Each row of a before or after table is a point. One or more steps were done to the points. Then noise was added and the rows were shuffled. The steps act on columns, c1 being the first. Write out the steps. A step turns or swaps two columns, mirrors them in a line or flattens them onto one, adds a multiple of one to another, or multiplies or shifts one. Angles are multiples of 10 degrees, from the lower column toward the higher: turns from -170 to 170, lines from 10 to 170 but not 90. Use the fewest steps. Two steps may share a column if one is a turn and the other turns, adds or multiplies; they go together, in the order done. Otherwise the lowest column goes first.
(in the rows, 128 means zero)

Before (12 x 2)
[[117  86]
 [114 137]
 [101 103]
 [112 111]
 [ 90  90]
 [144 109]
 [126  49]
 [ 79  91]
 [119  79]
 [161 132]
 [ 55  85]
 [ 94  94]]
After (12 x 2)
[[ 99 100]
 [166 121]
 [140  91]
 [138  96]
 [ 75  94]
 [114 102]
 [133 148]
 [122 112]
 [147  60]
 [111  99]
 [130 122]
 [181 142]]
Steps: shift c1 by 20; shift c2 by 10

Before (14 x 4)
[[ 59 126 134 110]
 [ 91  90 117  67]
 [ 84 149 141 160]
 [ 90  98 118 104]
 [ 94 178  99  98]
 [151 159 119  36]
 [115 183 105 142]
 [147 186 164 128]
 [127 157  95  92]
 [102  55  68 105]
 [ 74  79 125 132]
 [159 123 116  69]
 [138 145 156  95]
 [113 135 178 154]]
After (14 x 4)
[[ 87 158 147 144]
 [ 91 101 116  96]
 [ 74 135 122  79]
 [ 94  97  97 180]
 [124  91  93 154]
 [113 147 111 186]
 [145 125 165 181]
 [158  70 110 124]
 [106 108  69  55]
 [157  37 120 153]
 [144  91 157 144]
 [ 58 111 137 130]
 [111 150 178 129]
 [ 95  71 121  86]]
Steps: swap c2 and c4

Before (11 x 9)
[[130 107 107 122  99 122  99 152 137]
 [141 110 180 151 141 138 133 118 138]
 [137 156 129  89 133 153 109 128 128]
 [118 112 110 119 158 119 136 150 118]
 [114 124 100 131 151 128  62 105 101]
 [159  99 154 100 151  99 138 143 130]
 [104 105 114 146 101 105 129 115 139]
 [136 119 108 128 148 114 123 144  42]
 [118 140 249 101 157 107 141 150 132]
 [135 203 114 148 144 123  77 136 105]
 [139 128 125 125 108 106 131 106 142]]
After (11 x 9)
[[223  94 156 100 114  94 137 142 128]
 [100 108 248 102 154 113 139 149 134]
 [168 110 179 155 118 134 134 120 142]
 [155 140 128  88 152 163 109 129 125]
 [136 146 105 123  92 113  99 152 140]
 [ 56 140 113 146  95  92 129 117 143]
 [160 146 126 124 119 100 130 106 145]
 [ 99  95 109 117 128 120 140 152 116]
 [156 107 110 127 129 111 125 146  17]
 [ 85 108 101 130 137 130  60 108  92]
 [149 154 117 149 205 147  76 137 100]]
Steps: multiply c1 by 3; turn c2 and c5 by 60 degrees; add 0.3 times c5 to c6; multiply c9 by 1.3

Before (12 x 12)
[[159 201 152  97 110 136 149 108 123 138 101 119]
 [ 84 103 168 149  95 150 142  87 168 112  89 120]
 [169 125 134 137 128 153 103 159 196  91  98 216]
 [135 111 145 106 141 143  80  92 199 115  66 161]
 [156 153 158 118 100 157 102  73 115 138  96 125]
 [123 135 167 103 163 152 116 123  88 144 122 181]
 [142 111 167 111 135 146 114  91 135 116 143 109]
 [156  93 162 135 109  69 126  98 105 110  90 109]
 [155 128 144  95 102  86  87 124  99 132 125 140]
 [136  98  71 153  91 140 137  99 103 108  90 122]
 [107 133 129 114 122 149 138  81  92   7  67 148]
 [122 137 148 179 106 127 136 192 111 146  89 108]]
After (12 x 12)
[[128 137 172 176  66 125 138 193 112 145  88 137]
 [ 88 200 169  99  69 139 128 111 112 135  98 112]
 [102  88 190 134  73  71 106 100 112 107  87  97]
 [137 131 173 117  81 150 148  78  91  11  64 125]
 [155 122 192 109 105 144  87  91 198 114  65 139]
 [122 150 178 119  58 155  92  72 109 138  99 100]
 [139 126 171 101 123 153 122 125  82 145 120 179]
 [155 114 195 150  59 150 167  89 170 111  85 104]
 [128 110 158 114  91 148 111  87 140 121 142  90]
 [112 134 154 136  92 151  79 156 191  93 101 235]
 [119  97  98 154  49 135 129 101 109 112  87 107]
 [131 127 142  94  60  88  80 122 102 136 127 136]]
Steps: mirror c1 and c7 in the line at 110 degrees; turn c2 and c9 by -10 degrees; add -0.7 times c11 to c3; shift c5 by -40; add 0.5 times c8 to c12
